Every row gives one point. To make a cloud, some directions were put in groups of two or more. Within a group, all points are equally far from the middle, so they leave a hole (a ring in 2 directions, a hollow ball in 3). The other directions are filled evenly. Then the cloud was stretched, turned, moved and blurred a little. Count the holes, and give their numbers of directions, smallest first.

Cloud, 21 rows:
[[  9 -47 -53]
 [-13  19  61]
 [ 37 -61   1]
 [-30  47  34]
 [  8  31  52]
 [ 17  45  33]
 [  9 -37 -60]
 [-58 -17 -13]
 [ 42   2  46]
 [-22  35 -38]
 [-32  41 -25]
 [ 41  39   7]
 [ 53 -47  10]
 [ 53  16  28]
 [ 53  16  27]
 [-16 -27 -57]
 [ 67 -21 -30]
 [ 20  -8  58]
 [-39 -41  19]
 [ 48  17 -39]
 [ 58  21 -14]]
Holes: 1 (3)

Cloud, 31 rows:
[[  7   2 -41 -55]
 [ 45  26  20   5]
 [ 59 -52 -31 -25]
 [ 12 -30  48 -39]
 [ 16  48  46  -2]
 [-34  31 -31 -16]
 [ -3  10 -48  36]
 [-50  69  33  -3]
 [ 13 -20  -2 -39]
 [-13  12  10 -22]
 [  3  51 -41 -16]
 [ 40 -15 -17  10]
 [-14 -16 -42 -17]
 [-32   7 -95  -9]
 [-52  14 -50 -18]
 [ 58   2 -20 -12]
 [ 14 -15 -15 -58]
 [ 30 -56 -24  10]
 [-17  49 -39  27]
 [ 54 -20  29 -11]
 [ -6 -53  18 -70]
 [-26   1 -26 -46]
 [-10 -33 -53 -34]
 [-34  32 -60  20]
 [ -2  44   0 -10]
 [ 10  37  22  -9]
 [ 57  20  19  16]
 [ 24 -38 -33 -32]
 [ -1  23  57  -2]
 [-14  40 -23  36]
 [ 37   7  77   0]]
Holes: 0

Cloud:
[[-35  -4  52  33  54 -65]
 [ -2  35   6  63  35  20]
 [-27 -47 -43 -40 -30  -5]
 [ -6  11  41  11  36  61]
 [-17 -20  37  21  16 -87]
 [-57   6  73  -1  25 -21]
 [-19  -6  -7   7  -7 -94]
 [-71 -36  59  -3  31   2]
 [-33 -42 -66 -21 -18 -13]
 [-85   4 -53  -9  17 -38]
 [-11 -14 -22   7 -46  55]
 [-62 -37 -32  35  46 -34]
 [-50  44 -46  20  18 -53]
 [-33  50 -46  25   7 -53]
 [ 10  38 -37  53   8  -6]
 [-43  50   6  63  27 -20]
 [ 39  22 -37  35 -18 -24]
 [ -7  41  -7  -1  69 -27]
 [-23  27 -44 -23  19  55]
 [-20  42   0   6  70 -43]
 [ 36  -1  33  10 -29  25]
 [-50  18 -48   9  -7 -71]
 [-34  22  68  -9  -1 -26]
 [ -8  52  -2   5 -47  27]
 [  2 -34 -53 -37 -28   8]
 [-43  64 -30 -23  16  33]
 [  2 -53  54  19  26  30]
 [-26 -59  27 -49  14  13]
 [-60 -44 -21  -2  66 -32]
 [ 36  18  -4 -60   5 -12]
 [-60  -8  19 -26 -38 -25]
 [-34 -45 -10  66  33  13]
 [-31 -39 -39   8 -14 -72]
 [-92  50   3 -18  27  10]
 [-12  35  21 -58  45 -37]
 [  2 -37  50  -4  26  49]
 [-54   3  12 -39  65 -59]
 [ 38  24 -45  17 -15 -29]
 [-51   3 -47   9 -10 -73]
 [-28  55 -29 -19  53  -6]
 [  4  29  65  31  38 -32]
 [-35  -8 -48 -21  15  57]
 [ 20 -47  54  20  19  25]
 [ 25  30 -11 -56 -17  -6]
 [ 15  19   6 -52  56   6]
 [ 27  23  11 -62  24 -12]
 [-84 -20  48  34  38   0]]
Holes: 3 (2, 2, 2)

Cloud:
[[ 57  26 -38 -14  40 -29 -19  -1]
 [ -5 -16  10  33   4  32 -26 -39]
 [ 13  24 -27  16   7  48 -35 -33]
 [ 49  35  -2  -8 -37 -30 -77  14]
 [-25  14  67 -23  14  18  20 -10]
 [ 33  39 -24  18 -13   0 -24  44]
 [ 37 -11   5  32 -65 -20  16  30]
 [-31  19  42  -4  -1 -50 -36  22]
 [-41   4   2 -63   1  41  -9  35]
 [-16 -49   1   3 -40 -28  73  18]
 [-25  37  -8 -68  -3   8 -40  -7]
 [-14  18 -10  -5 -30 -20 -80 -42]
 [-34  19  37 -37 -24  13  44  16]
 [ 55  22  -2  14 -67 -30 -25 -46]
 [ 53  19 -34  23 -11  18   0 -57]
 [ 39  10 -12 -14  27  23  -2  47]
 [-26  37   2 -44   5 -28 -52  27]
 [ 18 -42   6  17 -44 -61  -4 -38]
 [-35 -43  20 -36  65  19 -16  14]
 [ 10 -41  21   2   6   2 -77 -16]
 [ -6  51 -38 -11  15  10 -32  28]
 [  4  20  -5 -75 -16   4  14  -6]
 [ 36  18 -32 -26 -30 -63 -28 -27]
 [ -1 -52  37 -20  -2 -51  32  -9]
 [-32 -25 -15  -7  58 -13 -33  -9]
 [ 36  29  29 -10 -33 -13 -59  30]
 [-24 -30   2  44  13 -19  26  47]
 [-13  -8   1 -38 -16 -54  40   0]
 [ 24 -45  22  10 -37 -27 -57   1]
 [  3  32  46  -7 -27  21 -60  -5]
 [  4 -33  -7 -40  58  26 -52   6]
 [-39  -8 -39 -51   0  31  11   1]
 [ 65   4  12 -45 -12  -7 -48 -10]
 [-29 -36  48 -14  53 -27 -10  24]
 [ -8  53 -27 -24  -5  43  10  10]
 [ 15 -25   4 -29  45 -59  19 -11]
 [-19 -37  35  -3  18 -21  54 -31]
 [  3  18 -30   2 -45   9 -79  -1]
 [ -8 -34  30  13 -17 -51  31 -41]
 [ 22 -59 -31  37   8 -36  29 -20]
 [ 33   5   2 -45 -45  15  13   0]
 [  9  18   1  12 -58  -7 -46 -60]
 [-16  15 -58  41 -34 -13   9 -34]
 [-13 -29  19  37   6 -26  53 -43]
 [-26 -36  21 -11  12  14 -48 -37]
 [-34 -19  25 -69  -5   8  21 -10]
 [  3 -19 -32  27  26 -52  19  30]
 [  7 -30   9 -75  36 -28 -62  15]
 [-41 -36 -17 -17  61   4 -10  12]
 [-47  -9  33 -31  51  -6  23 -19]
 [-31   5 -13 -35  58   1  -7 -34]
 [-14   1 -35  12 -14 -42  73   2]
 [ 42  31  -5 -60  -9 -39 -20  -7]
 [-61 -11 -12   9 -27 -23  12  -2]
 [ 28  42  -6 -22 -19 -34 -89  13]
 [-17 -14 -31  16  22 -16   8 -58]
 [ -3   5   7 -34 -49  40  -5 -17]
 [ 14 -18 -15   1  27 -17 -89 -27]
 [ 14  -4  49   5 -32   6  20 -37]
 [-15  -4  11  -1  56 -14  19  49]
 [  5  -3   7  15  22 -57  47 -35]
 [-58 -46  19  -4 -19   6   3  39]
 [-21 -18   3 -19  37 -31  34 -44]
 [ 24  28   1 -17 -62  23  -8 -26]
 [-56  -6  24   8 -17  20  42  43]
 [ 23 -24 -29 -68 -11 -36 -26   3]
 [-12  -2 -47 -11 -42  28 -25 -27]
 [ 48  15 -14  38 -22  -7  20  38]
 [ 14 -52  26 -21  46 -16  35  21]
 [ -9 -17   0 -13 -19 -16  90  34]
 [-62 -39  37 -12 -17  -7  -8  10]
 [  5  50 -12 -32 -29 -28  28  -3]
 [-24 -50 -22 -23  20  39 -10  41]
 [-31 -41  31  22  22  21  -9 -12]
 [-14 -28  24  13   2  15 -52 -39]
 [-47 -26 -21 -17  29  15  67  -1]
 [-48  -7 -20 -31  59  16  12  22]
 [-36  19  41  17   9 -42 -27 -19]
 [ 51   6 -66  42 -50 -14  10 -27]
 [-39  -5  46  -2 -29  17   3  46]
 [ -4  33 -33  58 -33  13 -23  -7]
 [ 48  32   4   5   5 -30 -95 -15]
 [ 12 -30  26   7 -44 -14  13  51]]
Holes: 3 (2, 2, 4)
